Rows are points. Each copy is the shape, with its points in the same order, turned, moved and blurred by noise. Some copies are also mirrored. Which?
In the rows, zero is written as 128.

Shape (6 x 2):
[[ 67  85]
 [126 111]
 [142 208]
 [108  97]
 [133 183]
 [138 152]]
Copy 1 (6 x 2):
[[114  57]
 [125 115]
 [218 153]
 [119  96]
 [197 144]
 [164 143]]
Copy 1 is: mirrored
Copy 2 (6 x 2):
[[ 99  26]
 [134  81]
 [106 179]
 [128  62]
 [115 159]
 [135 124]]
Copy 2 is: only turned

Shape (9 x 3):
[[100 103 157]
 [119 111 114]
 [151 192  55]
 [141 185  73]
 [111 116 124]
 [142 137 213]
 [120  55 111]
 [113 157  50]
 [ 82 110 171]]
Copy 1 (9 x 3):
[[109 114 177]
 [135 113 141]
 [159 111  33]
 [138 117  52]
 [128 109 142]
 [ 62 173 163]
 [166 115 189]
 [167  82  82]
 [ 80 106 173]]
Copy 1 is: only turned
Copy 2 (9 x 3):
[[127  75 124]
 [ 98 107 122]
 [112 214  88]
 [127 185  92]
 [113 103 116]
 [206  69 130]
 [ 78  76 161]
 [ 78 167  81]
 [140  58 114]]
Copy 2 is: mirrored
Copy 3 (9 x 3):
[[135  92 151]
 [105  98 114]
 [ 36 168  79]
 [ 52 164  96]
 [111 101 127]
 [185 150 153]
 [126  50  97]
 [ 33 122 101]
 [140  94 175]]
Copy 3 is: only turned

Shape (9 x 6):
[[ 97  66 114  61 142 134]
 [151 142 145 141 120 170]
 [153 118 110  92 140  36]
 [150  76 115  96 109 157]
 [159  97 149  54 167  84]
 [152 149 135  60 111 181]
 [121  97 161 102  99  87]
 [155 199 125 127 104  61]
 [ 20  95 137 207 124 180]]
Copy 1 (9 x 6):
[[185  90 130  79 171 186]
 [142 116 161 145 169  89]
 [149 143 173  91  74 189]
 [206  99 139 118 160 136]
 [148  97 167  49 102 155]
 [169 106 202 100 196 113]
 [147  74 170 128 110 165]
 [105 164 218 147 102 145]
 [ 94  76  54 212 210 159]]
Copy 1 is: only turned
Copy 2 (9 x 6):
[[108 150 193  85 151 128]
 [130 151  80 131 124 155]
 [179  73 198 127 135 166]
 [102 147 133  90 180 163]
 [126 132 214 136 130 191]
 [100 140 122  85  91 184]
 [119  96 165 149 147 126]
 [200  56 118 154  88 170]
 [153 199  76 120 131  23]]
Copy 2 is: only turned
Copy 3 (9 x 6):
[[100 111 208  78 163 122]
 [118 104  83 109 144 148]
 [158 190 173 103 113  77]
 [ 94  89 149  83 125 110]
 [136 167 165  55 166  76]
 [ 90 128 113  44 139 168]
 [180 111 165  81 131 114]
 [182 200 105 115  90 143]
 [147  37 160 203 183 194]]
Copy 3 is: only turned

Shape (11 x 8):
[[120 184  63 171 156 172 164 216]
 [ 83  66 135 118 171  86 117 107]
 [116 127 156 173 159 132 123 113]
 [109 187  63  96 125 116 133 113]
 [131  87 177 103 109  68  93 178]
 [145 155 182 109 167 125 179 161]
 [143  71 113 122 136 185  53 102]
 [115 191 147  98  76  91  55 107]
 [148 123  67 161  70 166  93 113]
 [ 54 149  98 169  50 109 120 180]
 [ 79 156  73  75  91 172 146 166]]
Copy 1 (11 x 8):
[[ 68 173  61 179 125 188 174 120]
 [132 112 165 111 106  60 107  82]
 [127 127 111  99 121 141  77 114]
 [ 49 126 123 131 146  96 163 175]
 [201 111 120 164 103  54 107 146]
 [164 191 148 131 115 147 116 158]
 [154  71  84  48 128  93 173  97]
 [107  88  81 104 115  63 112 233]
 [104  38  80 115 147 144 167 142]
 [ 69  66  74 192  56 124 120 153]
 [ 81 113 117 150  78 119 216 169]]
Copy 1 is: mirrored
Copy 2 (11 x 8):
[[243 102  53 159 184 175 118 117]
 [128 147 186  81 103 177 109 119]
 [155 112 145 119 133 168 102 196]
 [ 99 107  64 150 135 153 120  93]
 [160 119 157  49  97  81 131 128]
 [173 109 114  87 191  96  67 145]
 [149 196 155 187  63 142 112 154]
 [ 90 106  63  93  64  97 145 171]
 [149 124 106 203 104 118 173 148]
 [182 101  75 106 128 153 228 149]
 [153 158  60 137 170 139 174  95]]
Copy 2 is: only turned
Copy 3 (11 x 8):
[[ 80 173 191  98 180 179  33  56]
 [140 156 106 158  77 207 148 151]
 [144 137 160 126 148 165 144 132]
 [131 182  92 173 155 156  94  52]
 [128 159  99 147  79 118  82 205]
 [169 149 104  61 137 160  84 127]
 [ 44 120 115 145 104 133 183 117]
 [149 130  76 210 161  77 107 131]
 [ 74 181 161 172 129  94 142  70]
 [138 148 194 206 100 113  43  93]
 [101 134 111 151 100 140  44  27]]
Copy 3 is: mirrored
Copy 4 (11 x 8):
[[212  98  98 145  70 102 103  35]
 [107  94 139 173 162 117 109 193]
 [172 144 116 151 145 143  72 153]
 [112 120 156 159 111 168 150  64]
 [173 105 202 111 107 115 125 214]
 [200 171 127 110 149 104 158 137]
 [ 73 126 140 103 108 127  20 148]
 [134 169 222 157  83 199 118 140]
 [121  98 136  96  73 192  52  96]
 [183  71 132 174  32 187 122 136]
 [115 118 114 139  44 128 161  85]]
Copy 4 is: only turned

Shape (15 x 9):
[[138 144 133 132 140 122  95 108 139]
 [  7 138 124 116 129 132 118 116 142]
 [142 148 129 143 141 131 147 112 125]
 [138 115 143 155 131  89 142 180 128]
 [146 152 132 126 133 143  96 119 129]
 [101 143 112 168  99 102  86 112 126]
 [143 123 136 127 142 101 142 125 123]
 [138  89 154 146 143 114 109 204 136]
 [116 115 123 114 106 113 156 150 136]
 [138 128 119 140 118 127 148 113 113]
 [111 124 123 128 120 145 157 120 117]
 [144  92 109 131 141 125 148 120 118]
 [135 129 123 113 121 138 124 112 138]
 [138 122 112 123 145 114 106 175 113]
 [116 151 108 134 132 137 149 124 173]]
Copy 1 (15 x 9):
[[ 89 122 142 133 117 112 141 145 153]
 [ 38 117 177  85 185 159 154 142  81]
 [114 153 126 141 140 131 153 136 144]
 [127 158 132  87  86 158 141 114 134]
 [109 125 148 142 118 100 136 146 136]
 [ 87  87 152 143 118 173 145 133 127]
 [117 152 130 105 129 138 143 119 158]
 [129 146 142  56  64 131 138 140 122]
 [113 134 124  84 138 140 141  94 120]
 [128 133 125 128 147 137 152 124 139]
 [126 136 130 108 164 133 157 125 116]
 [140 135 106  94 147 136 141 141 148]
 [111 117 129 121 143 105 145 125 133]
 [119 138 135  97 106 132 100 145 121]
 [ 75 150 100 125 141 123 159 120 110]]
Copy 1 is: mirrored
Copy 2 (15 x 9):
[[116  91 111 138 123 129 108 121 113]
 [ 63 169 143 129  82 135 118  54  91]
 [135  99 114 119 136 120 148 118 126]
 [ 86 124 114 145 153 130 167 178 120]
 [133  93 123 122 119 111  99 131 122]
 [110 130  69 140  84 139 122 136 112]
 [122 109 124 139 148 126 156 136 107]
 [ 72 130 134 139 172 156 132 194 113]
 [114 154 148 144 128 123 161 138 127]
 [141 121 116 118 121 120 162 133 113]
 [132 141 141 105 121 117 156 119 113]
 [148 134 124 130 153 140 159 135  95]
 [140 119 140 137 113 121 121 120 119]
 [ 99 139 112 145 162 110 119 166 104]
 [119 135 124 132 140 141 138  95 156]]
Copy 2 is: mirrored
Copy 3 (15 x 9):
[[101 141 149 103 119 140 121 118 119]
 [158 169 191 140 197 142 176 125 139]
 [130 129 124 116 116 142 125  80 105]
 [126 135 101 177 128 143  93 155 107]
 [108 124 143  92 112 127 124 129 107]
 [124 153 192 132 130 152 111 128  77]
 [119 135 121 149 112 134 112 114 129]
 [ 89 122  98 168 150 120  89 180 110]
 [154 112 134 152 136 141 110 128 135]
 [136 114 134 136 116 138 122 106  99]
 [151 115 136 140 142 133 142 102 106]
 [123 102 125 158 121 108 117 100 113]
 [128 104 149 112 127 126 123 117 127]
 [116 142 124 138 116  98 114 165 104]
 [154 141 135 104 157 137 102  99 128]]
Copy 3 is: mirrored
Copy 4 (15 x 9):
[[120 116 121 113 126 140 144 126  94]
 [ 84 155  68 107 115  70 114 201 112]
 [118 156 133 127 156 118 142 107 115]
 [155 117 141 176 131 101 130 127 153]
 [144 125 137  93 131 139 143 132 103]
 [156 130  78 128 127  93 175 145  95]
 [110 131 137 144 144 128 146 114 142]
 [160 104 172 184 111 108 107 157 137]
 [132 156 130 129 116 101 136 131 175]
 [128 155 130 129 147 121 162 125 132]
 [117 177 139 119 136 112 145 144 138]
 [124 163 144 154 125 149 155 129 144]
 [121 138 130 108 118 135 153 130 129]
 [167 123 132 143 140 142 122 154 145]
 [121 160 111 105  98 107 109 103 125]]
Copy 4 is: only turned

Shape (16 x 11):
[[123 132 155 125 128 179 152 145 206 141 112]
 [128 121 168 106 125 121 111 116 143 147 123]
 [120 117 113 148 130 165 109 111 116 122 117]
 [114 111 113  97 133 151 153 125 153 134 133]
 [150 116 139 115 122 149 137 115 104 103 137]
 [120 140 122 102 134 126 129 128 216 128 160]
 [128 162 136 145 128 148 138 116 134 148 163]
 [135 117 123 107 136 118  83 129 105 134 118]
 [119 130 144 100 110 108  91 113 105 136 109]
 [141 122 133 131  91 170 139 104 146 135 121]
 [131 117 109 111  79 149 135 142 123 140 162]
 [120 128 154 148 123 105 133 155 131 136 127]
 [128 121 125 132 135 175 132 166 110 140 143]
 [124 164 136 127 135 153 147 234 112 113 126]
 [147 119 107  92 101 136 147 103 137 149 113]
 [249 117 189 146 137 109 150 124 116 130 108]]
Copy 1 (16 x 11):
[[113  66 113 135 106  75 104 162 175 126 126]
 [142 103 110  96 104 113 106 146 104 117 133]
 [132 125 137 114 109 143 145 117 160 123 135]
 [117 142 103 117 110 100 102 151 168 101 133]
 [123 142 105 115 122 145 119 120 133 114  98]
 [ 86 103  82 147 110  97  96 186 133 103 166]
 [149 121  95 164 110 122 138 140 133 117 130]
 [143 142 137  85 125 153 114 153 112 114 142]
 [148 138 121  76 101 142 123 153  93 136 132]
 [128 102  94 104 101 119 143 140 161 118 108]
 [138 146  93 122  91 146 133 175 158  93 105]
 [135 124 146 135  99 105 128 166  99 115 110]
 [155 133 142 147 110 142 105 151 170 106 110]
 [140 139 166 175 119 140  85 207 154 148  77]
 [134 147  85  79 131 107 133 157 157 112 124]
 [138  79 113 101 198 118 131 121  81  94  48]]
Copy 1 is: only turned
Copy 2 (16 x 11):
[[ 89 154  88 137 165 178 123 135 148 171 157]
 [ 90 140 141 117 172 128 115 128 139 120 124]
 [119 110 153 151 120 142 132 112 101 160 113]
 [118 149 127 136 118 149 116 151 152 144 129]
 [120 130 134 126 115 109 107 135  95 131 121]
 [ 90 154 117  85 141 182 133 135 173 147 113]
 [108  87 109 114 134 140 115 128 154 150 118]
 [139 120 163 129 153 128 128 127 118 111  92]
 [111 126 162 141 165 105 133 120 132  99  99]
 [ 86 127 128 130 140 120 131 143 127 180 132]
 [116 110 129 123 109 119 154 179 134 143 123]
 [113 103 131 116 149 140 137 120 140  97 157]
 [141  90 118 151 130 148 118 155 117 140 134]
 [173  94  55 143 141 160 153 143 117  92 155]
 [116 160 146 129 129  99 125 146 154 161 116]
 [148 135 123  64 176  64  70 103  85 146 180]]
Copy 2 is: mirrored
Copy 3 (16 x 11):
[[102  57 143 160 166 108 118 180 102 112 118]
 [106  98 159 113 131 137 124 113 115 119 117]
 [132 121 120 124 144 108 117 123 121 144 167]
 [119 105 148 179 143 116 145 134 116 141 130]
 [156 108 134 128 143 126 152  97 134 119 150]
 [ 98  71 142 167 106 103 131 166 147 138  93]
 [123 116 109 120 167 127 135 147 149 140 110]
 [133 132 169  96 103 108 136 121 104 145 144]
 [ 98 130 166  88 119 111 146  96 104 122 135]
 [124  86 112 134 163 112 138 115  95 131 134]
 [119 100 111 137 133 127 185 123 112 153 138]
 [127 131 127 110 125 149 139 154 108  99 120]
 [152 114 137 132 162 135 158 161 122 146 167]
 [154 131 145 116 148 118 195 213 121  93 163]
 [125 112 138 155 145  99 154  96  96 141 105]
 [229  91 154  91 154 136 121 101 100  84  69]]
Copy 3 is: only turned
